Each row of a before or after table is a point. The points were changed in one or more steps. Then noise was added and the rows were shuffled. The steps act on columns, c1 being the first. What was done? A step turns or swaps two columns, mirrors them in a line or flattens them onto one, adds a multiple of one to another, or multiplies or shifts one. Angles are multiples of 10 degrees, from the lower column toward the higher: turns from -170 to 170, lines from 10 to 170 but not 90. Use the fewest steps. Two steps may share a column if one is a turn and the other turns, adds or multiplies; they go together, in the order done. Otherwise the lowest column goes first.
In the rows, 128 means zero.

Before, 14 rows:
[[ 76 165]
 [ 83 133]
 [127 165]
 [132 159]
 [109 163]
 [106 122]
 [147 156]
 [138 141]
 [104 123]
 [133  88]
 [ 82 112]
 [151 132]
 [ 68 132]
 [156 140]]
After (14 x 2):
[[165  76]
 [156 147]
 [132  69]
 [163 109]
 [123 103]
 [133  83]
 [132 151]
 [113  82]
 [165 128]
 [121 106]
 [ 88 133]
 [159 132]
 [140 156]
 [141 137]]
Steps: swap c1 and c2

Before, 11 rows:
[[ 81 138 114 140 134 134]
 [155 111 102 138 122 122]
 [149 121 124 113 141 116]
 [124 112 103 101 128 123]
 [150 126 103  96 154 146]
 [137 126 174 140 124 116]
 [128 112 174 130 130 139]
 [158 154 107 123 168 126]
 [154 123 117  76 122 120]
 [153 153 113 136 121 125]
 [158 123 124 129 125 119]]
After, 11 rows:
[[ 82 139 164 139 147 134]
 [139 126 227 142 118 117]
 [154 110 152 138 110 121]
 [154 155 163 136 107 124]
 [158 156 157 122 248 126]
 [159 121 173 130 119 117]
 [154 122 167  77 109 119]
 [151 128 155  97 208 146]
 [125 113 151 102 128 121]
 [127 113 228 130 134 139]
 [146 121 171 113 165 116]]
Steps: shift c3 by 50; multiply c5 by 3

Before:
[[124 120 113 129 127  98 119 172  91 155 147]
 [ 80 127 138 147 124 109 112 126 106 142 126]
 [156 137 131 115 129 132  89 137 115 147 100]
 [115  96 128 112 173 158 110 150 115 174 137]
 [145 142 179  89 105 136 116  84 156 111 170]
 [134 122 130 170 116 156 122 172 109 133 141]
 [ 96 109 141 136 123 141 138 127 152 186 107]
 [131 131 164 104 125 142 135 134 102 138 147]
 [151 113 135 108 159 140 129 152 121 120 123]
 [102 107 147 109 128 138 130 156 117 130 170]
 [141 167 114 114 132 134 146 120 134 152 136]
 [ 96 126 178 167 158 104 107 143 135 165 113]
 [145 102 126 124 134 118 135 115  92 140 141]]
After, 13 rows:
[[ 83 126 137  49 125 121 113 123 106 121 125]
 [129 129 162 201 109 141 134 134 103 120 126]
 [ 93 125 178   8 150 103 107 145 138 145 155]
 [150 113 138 188 136 141 129 153 121 100 157]
 [140 167 115 162 121 140 146 117 134 133 133]
 [ 98 104 140 150 144 116 141 131 151 169 120]
 [134 119 128 140 111  76 122 176 110 112 114]
 [125 121 113  47 108 144 119 172  91 136 133]
 [101 110 145 180  86 140 131 156 119 109 133]
 [156 135 132 161 157 136  87 139 116 126 124]
 [144 143 177 206  83 158 118  81 156  91 114]
 [113  99 129 228 127 127 111 150 118 157 173]
 [143 106 124 111 117 134 133 115  91 122 136]]
Steps: turn c4 and c6 by -120 degrees; multiply c4 by 3; turn c5 and c11 by 80 degrees; shift c10 by -20

Before (8 x 20):
[[100 144 126 139  82 109 157 107 124 138 122  71  94 138 176  84  94 120
  118 150]
 [113 133 137 142 143 133 124 137 130 107 152  88 101 121 155 160 107 100
  156 120]
 [119 154 113 149 122 129 138 109 153 135 118 149  27 174 113 126 121 114
  135 118]
 [117 128 106 121 170 182 150 127  86 125  70 149  87 169 157 104 102 103
  151 167]
 [ 95 177 141 160 133 171 121 132 147 146 109 177 141 121 164 131 144 116
  164  81]
 [112 106 149 142 134  85 150 145  78 135 112 132 100  87 116 119 116 141
  139 105]
 [102 118 174 166 132 110 119 162 156 152 170 131 134 127 132 153 109 158
  116 152]
 [136 153 138 122  87 129 160 138 191 154 131 129 187 130 194 118 112 130
  164 154]]
After:
[[134 121 126 139  84 110 137 101 124 138  90  70  94 137 176  82  94 143
  158 165]
 [160 142 138 142 160 133 129 157 131 107 165  88 102 120 155 143 107 154
  127 119]
 [155 108 137 121 117 130 135 164 190 154  92 129 187 129 194  87 113 142
  102 170]
 [154 143 106 121 105 182 119 144  85 125  11 149  87 170 158 169 102 146
  125 171]
 [176  99 141 159 131 170 152 158 147 146 180 177 142 121 163 133 145 168
  138  88]
 [130 116 174 166 152 110 106 152 156 151 134 133 135 127 132 131 110  98
  157 140]
 [139 117 114 148 127 130 144 114 154 135 133 148  26 174 114 122 121 156
  132 125]
 [146 138 148 142 118  86 160 153  78 135 147 132 100  87 116 134 115 105
  135 124]]
Steps: add 0.7 times c19 to c8; turn c1 and c19 by -120 degrees; turn c2 and c18 by 140 degrees; swap c5 and c16; add -1.5 times c20 to c11; turn c7 and c20 by 40 degrees

Before:
[[186 127 124 114 101 146 118 155 142 143 138 129 106 115 127 127 107 121
  116 141 114 134 120 139 134 133 139 129 120 119 138 143  99 137 118 113
  140 118 117 135 110 154 133 134 171 134 105 139]
 [108 129 141 142  98 149 149 121 136 123 132 125 154  69 145 145 112 138
  126  96 121 112 114 142 120 146 114 141 124 129 139 131 131 146 106 225
  123 147 131 142 152 128 139 125 130 146 145  83]
 [157 129 130 140 108 143 159 118 128 130 145 130 147  77 137 143 149 134
  138 141 114 161 121 126 146 124 116 124 137 144 111 161 127 107 112 126
  149 139 110 122 153 139 144 129 123  76 147 103]
 [152 125 113  79 108 130 126 118 139 135 122 132 126 150 133 128 157 142
  140 134 112 126 122 138  65 140 131 140 111 120 136 123 133 148 115 107
   65 130  72 146 144 101 144 118 145 142 147 121]
 [141 124 111 134 113 150 149 128 128 124 127 109 147 142 130 160 124 130
  139 130 115 114 108 144 135 129  53  99 120 131 146 140 138 115 130 110
  153 169  75 149 143 127 140 135 123 148 140 145]
 [112 126 111 146 119 160 151 149 140  85 147 126 133 151 141 128 135 143
  102 140 124 136 107  97 133 156 153 136 123 169 145 145 120 144 112 151
  151 147 111 122 118 104 102 136 153 118 151 143]
 [119 109 109 141 102 138 114 115 131 143 139 131 151 147 131 135 156  91
   98 139 147 127 119 129 116 128  99 140 173 121 139 155 134 142 126 120
  122 125 124 139 136 121 149 130 135 145  86  93]
 [122 106 115 130 121 129 159 139 142 130  78 103 149 149 125 141 151 141
  109 120 110 126  92 116 140 147 148 140 113 117   7 124 121 136 107 110
  145 118 130 113 149 129 150 125 131 144 144 154]
 [148 129 120 135 103 135 140 116 134 144 123 126 108 142 156 129 154  84
  140 126 138 129  97 127 147 124 138 131 113 121 121 138 111 106 126 144
  145 136 124 118 151 130 140 126 147 121 142 136]
 [132 116 117 129 122 134 155 126 108 127 143 119 154 134 131 143 121  85
  114 126 140 141  94 129 122 124 152 139 126 120 142 121 136 128 103 118
  138 148 114 139 154 135 115 124 127 108  87 127]
 [123 106 116 119 106 130 118 117 122 143 140 121 148 120 128 144 139 141
  136 112 122 118 123 154 118 130 128 147 119 121 146 135 139 152 167 111
  151 123 134 146  88 139 143 171 127 140 131 125]]
After:
[[123 107 116 119 106 130 118 134 122 142 140 121 108 119 128 144 138 119
  135 112 118 119  73 153 118 130 138 146 119 121 147 135 139 152 245 111
  151 124 134 146  87 139 143 171 126 141 131 125]
 [108 129 140 142  98 150 149 135 136 124 132 126 102  69 146 146 113 132
  126  97 122 113  64 143 120 146 145 141 124 128 139 131 131 146  62 225
  123 148 132 143 151 129 139 125 130 146 145  82]
 [122 106 115 129 122 129 159 146 141 130  77 103 107 149 125 140 150 104
  109 121 139 125  42 115 140 147 124 141 112 118   7 124 121 135  65 110
  146 118 129 113 149 130 151 125 131 143 144 154]
 [148 128 120 135 103 134 140 118 134 143 123 126 148 141 156 129 155 148
  141 126 116 129  48 127 147 124  88 132 112 121 121 137 111 106 122 145
  145 136 124 118 152 129 141 127 147 121 143 136]
 [132 116 117 129 122 134 155 115 109 127 144 120 102 135 132 143 122 138
  114 126 126 140  44 129 121 124  80 139 126 120 142 121 136 128  53 118
  138 148 115 139 154 135 115 124 126 109  88 127]
 [119 108 108 141 101 138 113 109 131 143 139 131 105 148 131 134 155 174
   99 138 114 126  68 129 116 128 118 140 173 122 139 154 134 142 122 120
  122 125 124 138 135 121 149 130 135 145  86  93]
 [157 129 131 140 108 143 159 143 128 130 146 131 110  77 138 144 150 133
  138 141 117 160  72 126 147 124 140 124 136 144 111 162 128 107  78 125
  149 139 110 122 152 139 145 129 124  76 148 103]
 [186 127 124 114 101 146 118 142 142 144 138 129 149 115 127 127 107 124
  116 141 156 135  70 140 134 133 116 129 120 120 137 142  99 137  98 113
  140 117 117 135 110 154 132 135 170 134 105 139]
 [112 127 111 146 119 160 152 132 140  85 147 126 123 151 140 127 135  99
  102 139 149 136  58  96 133 156 125 137 124 169 144 145 119 144  80 151
  152 147 111 123 118 104 102 135 154 118 151 143]
 [142 124 111 134 112 150 150 141 129 124 127 109 108 142 131 160 124 184
  138 130 128 114  59 144 135 129 178  99 120 131 146 140 138 115 134 110
  152 169  75 149 143 127 140 135 123 148 140 144]
 [153 126 114  80 107 130 126 144 140 135 122 133 131 149 133 128 157 117
  140 133 118 125  71 138  65 139 137 139 111 120 136 123 133 148  89 108
   66 130  71 146 144 100 144 118 146 142 147 121]]
Steps: turn c8 and c21 by 90 degrees; multiply c13 by -1; turn c18 and c27 by 130 degrees; shift c23 by -50; multiply c35 by 3
